Each row of a before or after table is a point. One or more steps were done to the points. Then noise was added and the rows were shuffled. The steps act on how far a point lies along the listed directions, d1 being the first. Name the steps. A step turns or swaps two directions, mirrors them in a line or flattens them onto one, adds a multiple of one to another, or multiplies one. Angles are multiples of 10 degrees, from the lower direction toward the higher: turns from -170 to 170, lines from 10 to 170 but not 90. Use the fewest steps. Two steps may share a direction if one is a turn and the other turns, adds or multiplies; they go together, in the order done. Otherwise the lowest direction goes first.
In the rows, zero is written as 128.

Directions:
(1): [144 163]
(2): [ 93 144]
Before, 12 rows:
[[121 105]
 [102 143]
 [145  99]
 [128 125]
 [132 176]
 [137 102]
 [139 157]
 [ 64 131]
 [159 131]
 [116 154]
 [ 88 125]
 [ 76 152]]
After (12 x 2):
[[137 104]
 [174 173]
 [ 93 161]
 [138 158]
 [105 109]
 [161 152]
 [151 181]
 [148 114]
 [134  95]
 [100 144]
 [130 127]
 [121 158]]
Steps: swap d1 and d2

Directions:
(1): [165 135]
(2): [135  91]
Before, 12 rows:
[[ 93 105]
 [117 162]
 [ 85  95]
 [ 89 155]
 [ 87 152]
 [120 115]
 [177 141]
 [151 120]
 [ 79 114]
 [131 133]
 [144 114]
 [132 148]]
After (12 x 2):
[[ 84 108]
 [141 181]
 [131  87]
 [122 137]
 [ 91 138]
 [114 143]
 [145 143]
 [133  76]
 [ 86 102]
 [136 118]
 [120  81]
 [155 136]]
Steps: turn d1 and d2 by -60 degrees

Directions:
(1): [119 171 112]
(2): [146 116  87]
(3): [170 142 142]
Before (8 x 3):
[[126 146 117]
 [115 142 130]
 [134 125 143]
 [119 159 130]
 [115 123 125]
 [112 129 124]
 [147  87 121]
 [117 124 113]]
After:
[[144 108 144]
 [115 181 102]
 [106 133 121]
 [112 218 109]
 [111 146 132]
 [118 124 133]
 [146  14 147]
 [115 176 124]]
Steps: multiply d1 by 3; turn d2 and d3 by -40 degrees

Directions:
(1): [ 97 101 121  94]
(2): [134 163 146  91]
Before (14 x 4):
[[144 129 144 122]
 [106 114 120 140]
 [112  83 109 133]
 [106  60  98 170]
 [160 152 132 153]
 [ 85  81 102 131]
 [117  90 128 142]
 [140 131 135 129]
 [153 104 120 217]
 [129 124 129 147]
 [139 130 147 182]
 [150 148 138 149]
 [129 122 136 143]
 [178 145 130 177]]
After, 14 rows:
[[107  93 115 104]
 [ 96 132 149  41]
 [120 131 133 113]
 [145 192 149 124]
 [139 152 156 112]
 [123 126 140 118]
 [130 115 128 126]
 [100  91 119  76]
 [106 101 123 112]
 [142 188 164  75]
 [125 154 139 122]
 [149 167 147 109]
 [ 92 116 148  92]
 [132 106 135 129]]
Steps: turn d1 and d2 by 170 degrees

Directions:
(1): [ 96 103  89 152 134 104]
(2): [158  76 137 138 146 143]
(3): [143 117 135 149  70 115]
(4): [102 136 154 173 133 158]
(5): [146 141 152 150 152  81]
Before:
[[140 165 151 146  85 112]
 [ 94 151  99 117  93 139]
 [133 105 138 153 114 125]
 [154 114 153 132  85 102]
 [140 101 111  80 136 146]
 [151 131 148 107  66 123]
 [153 152 180 129 140 127]
 [134 131 104 122  91  87]
 [107 124 137 130 138 143]
 [123 157 116 108 107 150]
 [106 136 115 152  83 118]
 [150 117 141  84 124 152]]
After:
[[161 117 163 128  83 103]
 [103 123 129 128 139 144]
 [170 148 172  96  68 129]
 [126  96 127 153 107 131]
 [ 97 145  93 121 101 119]
 [124 132 103 140 102  64]
 [ 97 126 106 164  84 105]
 [139 168 130  97 110 144]
 [154 102 116  69 137 139]
 [147 176 173 147  84 123]
 [176 131 158  63 124 160]
 [171 175 214 113 133 154]]
Steps: multiply d1 by 2; add -0.3 times d2 to d5; turn d4 and d5 by -20 degrees
